Rows are points. The ring and each string are closed loops that go straight from each point to the next, and from the last back to the first. Before rounding, they use only three directions, however many columns there are. How many times does the string pass through the ring? Passing back the other way cancels.

Ring (7 x 3):
[[ 15  17  17]
 [-15  19   5]
 [-35  -3 -11]
 [-23 -33 -13]
 [ -1 -41   8]
 [ 20 -25  29]
 [ 28   1  27]]
String (12 x 3):
[[ 13 -50 -10]
 [ 15 -46  34]
 [ 11 -21  46]
 [ 42  -3  48]
 [ 43  15  21]
 [  4  25  33]
 [-17  10  24]
 [-24   7  13]
 [-60   8   9]
 [-51 -13  -2]
 [-18 -19   2]
 [ -1 -28 -12]]
Times through: 1
String:
[[-36  15  22]
 [-25  38  18]
 [ 10  30   3]
 [ 22   6  -9]
 [  3   3  13]
 [ -7   8  26]
 [ -3  -3   9]
 [  0   3  -2]
 [-21   5  13]
 [-45  14  17]
 [-40  10  11]
 [-20   1   7]]
Times through: 1

Ring:
[[ 27  20 -37 -10 -21  19]
 [ 23  35 -45   6  -2  29]
 [  0  30 -19  19  23  18]
 [-13  17   4  18  29   4]
 [-22  -5  31   7  23 -16]
 [-13 -21  34 -13  -2 -24]
 [  3 -16  15 -21 -19 -14]
 [ 19   0 -13 -20 -26   2]]
String, 32 rows:
[[ -8   2  13   2  10  -8]
 [ -8   1   8  -1   8  -1]
 [  2  10  14  10   8 -23]
 [-12  -1  35  10  16 -34]
 [-30 -20  55   2  21 -35]
 [-12  -7  37   4  10 -34]
 [  2   6  10   3   3 -16]
 [ -7  -5  12  -6   2  -5]
 [ -1  -2  14  -3  -1 -15]
 [ -4  -6  11  -9  -2  -7]
 [  5   1  11  -4  -5 -18]
 [  6 -14  25 -16 -18 -33]
 [  1 -29  25 -32 -28 -21]
 [ 10 -19  18 -27 -30 -26]
 [ 18   0   8 -10 -21 -26]
 [ 13 -17   9 -28 -32 -17]
 [  5 -30   9 -43 -38  -3]
 [  0 -18   4 -28 -21   4]
 [ -3 -19   5 -28 -19   6]
 [ -1 -31  17 -37 -30  -8]
 [  5 -23  23 -26 -26 -26]
 [  9 -11  25 -13 -18 -36]
 [  4   2   8  -3  -4 -13]
 [  2   4   4  -3  -1  -6]
 [  1  -4  25  -1  -2 -32]
 [ -3  -6  30   0   1 -34]
 [ -4  -1  15  -1   4 -13]
 [-18 -12  23  -6   9  -8]
 [-42 -31  50 -10  21 -12]
 [-38 -23  55   1  26 -27]
 [-30 -13  53  10  28 -35]
 [ -1   9  18  11  11 -24]]
Times through: 1
String:
[[ -3   0   9  -3   2  -7]
 [ -5  -2  26   3   6 -28]
 [-22 -14  51   5  17 -41]
 [-39 -26  57  -1  25 -28]
 [-46 -32  57  -7  27 -17]
 [-42 -30  60  -4  24 -27]
 [-20 -15  49   2  14 -40]
 [ -7  -7  31   0   5 -31]
 [  1   3   7  -1   1  -9]
 [ -7  -8  10 -11  -2  -1]
 [  8   5   7  -1  -5 -17]
 [ 13  -8  16 -15 -22 -30]
 [ 15 -18  10 -30 -35 -18]
 [  9 -19  -1 -34 -32   3]
 [  4 -10  -5 -24 -19  10]
 [  4   5  -4  -5  -4   2]
 [ 13   5   0  -6 -12 -12]
 [ 17  -6  12 -15 -25 -29]
 [ -4 -36  31 -36 -29 -23]
 [-18 -42  41 -34 -17 -20]
 [-15 -20  24 -17  -2  -8]]
Times through: 2
